Each row of a before or after table is a point. The points were changed in one or more steps. Then noise was added and the rows were shuffled. The steps act on how far a point lies along the listed directions, d1 being the first. Name the steps. A step turns or swaps two directions, mirrors them in a line or flattens them onto one, adds a multiple of one to another, or multiplies one. Angles are multiples of 10 degrees, from the lower direction toward the higher: turns from -170 to 170, lines from 10 to 170 but not 90. Use the fewest steps. Two steps may share a direction if one is a turn and the other turns, adds or multiplies; they go together, in the order done. Otherwise the lowest direction goes first.
In the rows, zero is written as 128.

Directions:
(1): [170 103]
(2): [103  86]
Before (10 x 2):
[[156  62]
 [ 73 109]
 [149 132]
 [125 111]
 [179  68]
 [147 120]
 [126 151]
 [ 77 118]
 [ 88 100]
 [136 171]]
After (10 x 2):
[[ 96  95]
 [129 147]
 [151 121]
 [ 69 168]
 [ 83 191]
 [109 133]
 [134 148]
 [172 131]
 [ 95  80]
 [104  79]]
Steps: mirror d1 and d2 in the line at 110 degrees

Directions:
(1): [143 136 177 172]
(2): [134 176  91 159]
(3): [136 175 155  86]
(4): [194 116 117 120]
Before:
[[120 107 115  87]
 [123 159  96 113]
 [151 108 129 143]
 [ 91  92  81 182]
 [125 186 134 106]
 [110  49 148 219]
 [109 133 104 105]
 [171 131 153  95]
 [148 142  52  97]
 [132 165 134 105]
 [176 104 139 170]]
After:
[[163  80 138 143]
 [109 210  89 122]
 [127 120 133  75]
 [136 105  86 122]
 [168 129 103  55]
 [170 156 145 165]
 [121 121 107 100]
 [124  94 150 104]
 [114  93 160  94]
 [113 216 113 209]
 [151 143 124 146]]
Steps: turn d1 and d4 by -20 degrees; turn d2 and d3 by 110 degrees

Directions:
(1): [167 139 196 132 175 113 101 126]
(2): [109  80 112 106 182 159 117  83]
Before:
[[156 160 170 142 103 106 132 162]
 [137 141 168 134 133 123 124 137]
 [149 131 146 131 152 129 119 117]
 [134 108 136 122 169 132 120 110]
 [121  93 161 130 182 142  96 115]
 [144 158 153 131 118 117 130 161]
 [155 135 180 133 134 104 116 134]
 [154 106 173 131 154 128 115 120]
 [ 98  90 110 106 151 159 111  85]
 [163 159 149 154 112  92 131 156]
 [134 126 156 130 141 111 121 121]
 [115 122  93 142 109 137 139 140]]
After:
[[167 134 178 134 182 127 102 111]
 [ 89 116  45 141  73 146 160 142]
 [163 178 183 136 120 103 127 171]
 [188 183 191 165 115  70 122 176]
 [ 80  62  85  94 163 176 113  60]
 [154 133 191 130 165 100 105 122]
 [188 112 226 131 205 116  91 116]
 [144  83 206 127 237 138  70 100]
 [148  99 159 122 204 134 104 100]
 [164 154 210 138 154 108 112 143]
 [191 151 243 138 165  85  95 137]
 [187 183 217 154 106  88 120 180]]
Steps: multiply d1 by 2.5; multiply d2 by 1.6

Directions:
(1): [156 120 114 123 101 109  61  75  75 153 139]
(2): [105  75 145  96 107 172 111 185  97 148 159]
(3): [134 183  81 110 124 150  86 158 138  76 166]
(4): [160  95 169  85 154  86 134 114 138  80 175]
Before:
[[ 96 144 115 151 118 149 140 144 144 144 101]
 [172  54 176 132 137  35 145  39 103 149 124]
 [166 143 147 115 165  83 120  54 140  86 130]
 [ 88  93 111 105 103 157 132 140  91 132 146]
 [115 103 127 126 130 150 110 154 113 151 116]
 [126 155 108 141 129 115 125  95 148 194 100]
 [169  85 223 126 161  72 181  81 149 130 100]
 [130 141 117 171 146 113 158  77 124 164  55]
 [122 113 163 122 176  76 147 132 147  98 138]
 [125  61 151  97 114 126 111 118  86 160 143]]
After, 10 rows:
[[117 100 123 208  99  94 152  57  96 229  37]
 [172 114 173 162 118  87 116  40  90 192  68]
 [142 139 147 159 177  92 198  86 165 118  71]
 [123 150 132 133 156 102 171 119 194 160 106]
 [125 124 152 108 148 111 147 142 160  95 144]
 [142 181  96 171 133 114 102  47 121 145  70]
 [133 126 122 143 140  76  81  91  96 143 128]
 [114  93 145 115 140 151 126 170 129 138 123]
 [ 86  68 137 123 101 168 135 148  88 197 104]
 [ 84  82 123  97 108 164 142 163  94 123 144]]
Steps: add -0.3 times d1 to d3; turn d1 and d4 by -110 degrees; multiply d2 by 1.3

Directions:
(1): [ 78 146 142 135  53 119 111 167 166 114  89 151 136  82]
(2): [113 152 106 167 154 144 148 115  85 115  30 138 133 148]
(3): [123  97  94 183 130  35 118 151 115 130 136  99 158 131]
(4): [150 203  95 159 140 131 108 107 189  78 149 123 148 147]
(5): [ 70  61  86 131 142 168 124 105 147  70 137 105 124 115]
Before, 12 rows:
[[148 115 126 128 171 155 172 110  84 117 124 124 112 144]
 [178 136 100 169 188 110 157  95 103 117 181 124 130 168]
 [221 194 107 156 169  67 135 132 101 137 164 109 152 190]
 [134  75 167  72 120 136 138 158  90 167 173 115 125 125]
 [ 98 118 191  58  62 190 115 154 107 157 104 154  71  76]
 [ 76  79 138 106  73 155 108 167 111 138 132 137 130  96]
 [163 110 129 160 188 114 148  89  73 169 119  93 142 178]
 [199 220  86 114 211 146 152  95 114 124 169  94 154 170]
 [111 155 164 125  94 153 146 148 128 117  89 142 115 114]
 [ 75 107 179  87  87 145 152 129 134 135 112 148 107 102]
 [109  45 124 124 162 173 135  97  91 108 133 112  95 149]
 [157 203 116 123 136 114 110 133 165 133 175 141 141 155]]
After:
[[125 169 139 125 124 178 152 125 151  86 123 143 110 125]
 [173 132 100 156 212 136 142  87  34 137  94  89 109 184]
 [130 117 118 150 190 109 168  81  84 118 109 115 132 169]
 [110 205 163 128  78 174 116 118 184 128  97 146 143 109]
 [134 187 179  25  78 180 131 152 161 157 185 141 123  76]
 [108 103  76 166 161 128 127 129  61 120  98 110 149 154]
 [140 120 162  71 113 110 120 158 118 183 183 148 122 128]
 [109 133 138 119 135 164 149 139  66 132  51 131 139 139]
 [ 88 116 118 135 134 204 123  98 145  71  94 134 109 133]
 [107 151 178 110  61 168 137 144 170 122 150 184 110  76]
 [144 192 190  77  38 121 125 186 157 149 149 163 122  96]
 [160 138 126 153 169 112 146 118 113 113 149 103 130 161]]
Steps: mirror d1 and d3 in the line at 60 degrees; turn d2 and d4 by 100 degrees
